Each row of a before or after table is a point. The points were changed in one or more steps. Then noise was added and the rows were shuffled. The steps act on how far a point lies along the listed directions, d1 being the first. Name the steps. A step turns or swaps two directions, mirrors them in a line or flattens them onto one, adds a multiple of one to another, or multiplies one. Angles are multiples of 10 degrees, from the lower direction toward the higher: turns from -170 to 170, lines from 10 to 170 but not 90. Use the fewest steps. Two steps may share a direction if one is a turn and the other turns, adds or multiplies; they go together, in the order done. Otherwise the lowest direction goes first.

Directions:
(1): [-31  29 -53]
(2): [ 51 -20 -41]
Before (11 x 3):
[[-49  46 -70]
 [-17 -16  44]
 [ 26   2  54]
 [-58   9   5]
 [ 47 -20 -27]
 [-49  14  41]
 [-31   9  33]
 [ -9  20  13]
 [  1  30 -65]
 [  4 -23  23]
 [-57  13  86]]
After (11 x 3):
[[-15 -15  27]
 [-87  42  31]
 [ -8  24   0]
 [-47  12 -32]
 [-41  21   7]
 [ 48 -29  12]
 [ -6  21  54]
 [-41   0  28]
 [  6  18 -94]
 [ 41   5 -58]
 [-59  28   0]]
Steps: turn d1 and d2 by 40 degrees

Directions:
(1): [-28  84  14 -36  23 -52 -24 -26  10]
(2): [-42 -39 -32 -54 -55 -28 -43  28  12]
(3): [-14 -54   8 -52  48 -21  57 -38  22]
Before, 8 rows:
[[ -5 -35 -32  21 -48  -1 -45  43 -19]
 [  6 -33 -12  27 -10  22  -8  23 -10]
 [  0 -13   0  -2  -4 -11   8  16   4]
 [  3 -53 -18  35 -21  25  -7  17 -19]
 [-20 -39 -24 -33 -27   9 -26  25  -6]
 [ 31  70  23  41  19  19  -1   8  -5]
 [-23   2  11 -30  40   0  27 -31   8]
 [  3  -5  -9   4 -12  -8 -11  -6   4]]
After (8 x 9):
[[  5 -62 -15  11  -9  22   6  18  -3]
 [  1  59  16  19  25  18  -1 -15  -9]
 [-18  36 -14 -21 -44 -16 -55  43   7]
 [ -9 -92 -21 -22   7 -11  22   4   0]
 [  3 -85 -19  28 -11  27  15  13 -13]
 [  3 -12  -6  -2  -2  -9   0 -15   7]
 [ 11 -10   5   6   5  -4  16  13   3]
 [  3 -51   0 -24  35  20  37 -12  -4]]
Steps: multiply d1 by 1.3; turn d2 and d3 by 100 degrees

Directions:
(1): [ 60  29 -15  25  54 -48 -49 -10  33   0  73  10  28 -34]
(2): [ -7  54 -24  -1  18  43 -40 -28   9 -73  -6 -71 -56   5]
(3): [  7  12 -64  77 -33 -26  76 -24  44 -17  -1  14 -24  14]
Before, 12 rows:
[[ 17 -18   0  20   8 -33  21   6  10  28  13  35  28  -2]
 [ -8  11  15 -29  17  20 -31  17 -19  -7  -5 -25  -8  -1]
 [  5  -2  -5  20  10 -10  -3  -6  10  -4  20   4  -9   3]
 [-20 -18  14 -22 -16  -5  25   7  -7  13  -2  16  17   8]
 [ -3   7  -6  -1  -3  14   3   0   5 -14  -5 -11 -14  -5]
 [-35 -16  -4 -13 -40   8  39   7 -19  12 -36   5 -11  13]
 [  7  11 -36  38 -22  -8  22 -25  21 -11  -5 -10  -4   9]
 [-14   1  25 -34 -13  15  -3   9 -12  12 -12   0   1   4]
 [  5 -31  29 -20 -10 -23  15  14 -18  58   8  47  30 -16]
 [ -8  17  21 -41   0  25 -25  -2 -24  -2 -12 -31   4   5]
 [ -4  -5 -16  17  -8  -3  19  -1   8  -5  -9   7   5   8]
 [  1   9  -5  -4   4  10 -12  -9   2 -22   3  -9  -5 -15]]
After, 12 rows:
[[ 20 -26   6  15  13 -40  19  12   6  39  19  44  37  -4]
 [-22  -5  27 -37 -17  18   3  10 -16  14 -18   1   0   8]
 [ 24  26 -73  81 -27 -30  49 -39  49 -21  10  -1 -11   6]
 [  7  -1   0  16  14 -10 -10  -6  11  -3  22   3  -7   1]
 [  5   3 -37  45 -12 -19  38 -10  26 -11  -1  13   3  10]
 [-23  -5 -54  52 -61 -20  94 -10  19   0 -29  19 -22  21]
 [ -1 -48  50 -39 -11 -22   9  25 -32  75   2  55  43 -17]
 [-18 -21   3  -6 -24 -16  45   7  -1  16   0  26  18  11]
 [-20  11  38 -66  -2  43 -40   3 -38  -3 -23 -42   0   9]
 [ -2  12 -18   9  -2   9   9  -4  14 -18  -3 -12 -21  -5]
 [  0  10   0 -15   9  17 -22  -7  -4 -23  -1 -14  -7 -18]
 [-22   5  40 -59  16  42 -51  26 -40  -5 -19 -35  -8   0]]
Steps: turn d1 and d3 by -30 degrees; multiply d3 by 2.5; multiply d2 by 1.3
